Each row of a before or after table is a point. The points were changed in one or more steps. Then noise was added and the rows were shuffled. The steps act on how far a point lies along the listed directions, d1 being the first. What was done? A step turns or swaps two directions, mirrors them in a line or flattens them onto one, adds a multiple of one to another, or multiplies one. Angles are multiples of 10 degrees, from the lower direction toward the higher: turns from -170 to 170, lines from 10 to 170 but not 90. Use the fewest steps. Two steps may share a direction if one is a turn and the other turns, adds or multiplies; they go together, in the order done. Otherwise the lowest direction goes first.
(in the rows, 128 means zero)

Directions:
(1): [142 114 173]
(2): [ 82 133 144]
(3): [137 174 140]
Before, 9 rows:
[[134 142 124]
 [114 175  98]
 [145 100 170]
 [120 152 140]
 [137 116 155]
 [114 162 117]
 [125 168 104]
 [179 118 172]
 [139 122 120]]
After (9 x 3):
[[162 144 173]
 [ 78 136  73]
 [101 138  91]
 [ 60 160  98]
 [117 117 143]
 [137 139 144]
 [161 146 149]
 [180 144 177]
 [142 155 117]]
Steps: turn d1 and d2 by 150 degrees; multiply d1 by 1.6

Directions:
(1): [117 131 112  92 149  79 144  90  98]
(2): [193 147 159 146 140 113 152 111 136]
(3): [145 119 138  88 124 183 115  86 118]
(4): [ 99 105 150 123 122 123 162 102 185]
(5): [151 109 138  72 140 112 118 173 150]
(6): [140  77 149 139  81 102 111 119 105]
Before:
[[208 127 151 136 127  81 172  90 116]
 [142 172 119 129 174  96 163 113 129]
 [109 139 127 144 106 126 111 179 132]
 [139 113 153 146 110 173 102 127 125]
 [ 69  96 122 149  91 130 121 169 153]
 [ 77 111 133 124 128 163 110 146 174]
 [ 95 117 146 181 102 158 120 124 134]
 [ 81  93 126 158 107 135 129 164 118]
 [176 149 154 163 141 133 153 128 180]]
After, 9 rows:
[[133 115  80  99 114 110  92 161  49]
 [122 113 150 152 109 170 109 108 122]
 [124 136 151 190 113 136 137  96 116]
 [127 105 160 178 117 116 170 126 140]
 [152 126 167 185 107 109 164 128 164]
 [107 137 148 159 103 123 140 148 162]
 [110 161  89 102 171 107 127 152 106]
 [141 162  92 162 135 154  92 165  96]
 [163 145 166 165 142 149 141 115 170]]
Steps: turn d1 and d5 by 30 degrees; turn d2 and d4 by -120 degrees
